Rows are points. To make a cloud, some directions were put in groups of two or more. Within a group, all points are equally far from the middle, so they leave a hole (a ring in 2 directions, a hollow ball in 3). The other directions are filled evenly. Then the cloud was stretched, turned, moved and blurred a little. How many holes are there, and how many directions does each take, smallest first?

Cloud (14 x 2)
[[-26  52]
 [ -8  59]
 [ 41 -34]
 [ 56  -8]
 [ 36  50]
 [ 18 -50]
 [ 57  -3]
 [-53  22]
 [ -8 -54]
 [ 56  -6]
 [ 58  15]
 [ 55 -12]
 [ -7 -54]
 [  9  60]]
Holes: 1 (2)

Cloud (20 x 3)
[[ 34  30 -17]
 [ 17  28  48]
 [-37  17  27]
 [-48 -29 -17]
 [  5  58   6]
 [ -6  20  -1]
 [-38  14 -13]
 [-58  -2 -19]
 [ 16  59  43]
 [ 36 -28  50]
 [-29 -18  39]
 [ 31   2  33]
 [ 60   9   9]
 [ 48  -3  40]
 [ 21  26  25]
 [-29 -35 -13]
 [-12 -26   0]
 [  4   9  23]
 [ -1 -26  -3]
 [ -8  46  32]]
Holes: 0

Cloud (28 x 4)
[[  3 -13  31  50]
 [-36 -19  12  25]
 [-52   4 -24  33]
 [ -5 -19  19  29]
 [ 25  31 -33  56]
 [-42  -7  26  24]
 [-41  15 -40 -10]
 [-21 -11  21 -43]
 [-25 -13 -20  34]
 [-26 -13  -1  -4]
 [-51  11   3  48]
 [ 22 -40  20  18]
 [  9 -32 -10  28]
 [  1  34  34   4]
 [ 51  -5  56   6]
 [-42  -6  -5  -9]
 [-43  -4  28   1]
 [  6  21 -28 -32]
 [-16 -37 -33 -21]
 [  1   6  34   0]
 [-35  -4  37   6]
 [ -6   0 -15   6]
 [  8 -43 -25  -9]
 [-37  19 -16  39]
 [-38   4  -1  25]
 [  0   2   5  28]
 [-60   3 -17  20]
 [-26  -5 -45   5]]
Holes: 0

Cloud (55 x 6)
[[-33  27 -35   8 -14   7]
 [-35   8  23  36 -44 -31]
 [ -7  31  22   9 -54  15]
 [ 22  16   8  19  48  53]
 [ -2  -9 -45  27  42  -7]
 [ 10  34 -51   9   9 -34]
 [-35  -1  29 -10   1  41]
 [ 23   0 -45   6  15  26]
 [-42   2   0  24   2  21]
 [  9 -21 -34 -13 -42 -37]
 [-29   6  38   9  24 -20]
 [-27  -8  34  39 -12 -35]
 [-15   9 -25 -36 -40  -6]
 [ 10  60  -4  -3  -2  -2]
 [-18  36 -12 -32  -6 -10]
 [ 24  44 -25   2   0  45]
 [  6  20  10 -24 -20 -42]
 [ 15  42 -44 -11  16 -12]
 [-15  27  40 -18  39  34]
 [ 41  31 -25   0 -13   2]
 [ 27  11  21 -41 -10 -19]
 [ 40  28  40 -23  -1 -11]
 [ -1  29 -18  41 -28 -16]
 [-27 -12 -32  14  21  16]
 [-25 -18   7 -37   3  46]
 [  7  -6  55 -19   5  -3]
 [-42 -21 -18  39 -17  26]
 [  1   6 -49  41  -8  -2]
 [ 38 -20   9  26  39 -18]
 [ 19 -11   1   8  51  41]
 [  8  36 -48  -4  10  -5]
 [-19  -1 -48 -22  -3 -10]
 [ 59  31 -26 -14  14  28]
 [ 41  28 -20  18  -4 -21]
 [-21 -29  35   5   9   2]
 [-11  40  -8  14 -32 -20]
 [ 18  -2  -6  47 -32  17]
 [ 18   8 -54  10  34  -5]
 [-24 -25 -45 -22 -20 -28]
 [ 13  30  48   3 -20  12]
 [-50  14 -25  -5 -41   9]
 [ 23   9  43  22 -19  15]
 [-21  31  39 -27  -4  25]
 [ 45 -14  42  -6  39  23]
 [-22 -42   0 -13  12   8]
 [ 16 -34 -13  -1  50 -21]
 [-15  36   3   3 -22 -50]
 [ 31  -5 -27   9 -37 -24]
 [-31  34   4  28  40 -21]
 [  7 -29  16 -27  22 -27]
 [ 18 -36  16  13  31  -8]
 [  0 -36 -44  28   0   5]
 [-12 -38  18   5   3  47]
 [-17  29 -35  16  -2  19]
 [ -6  15 -51  -1 -36   4]]
Holes: 1 (4)
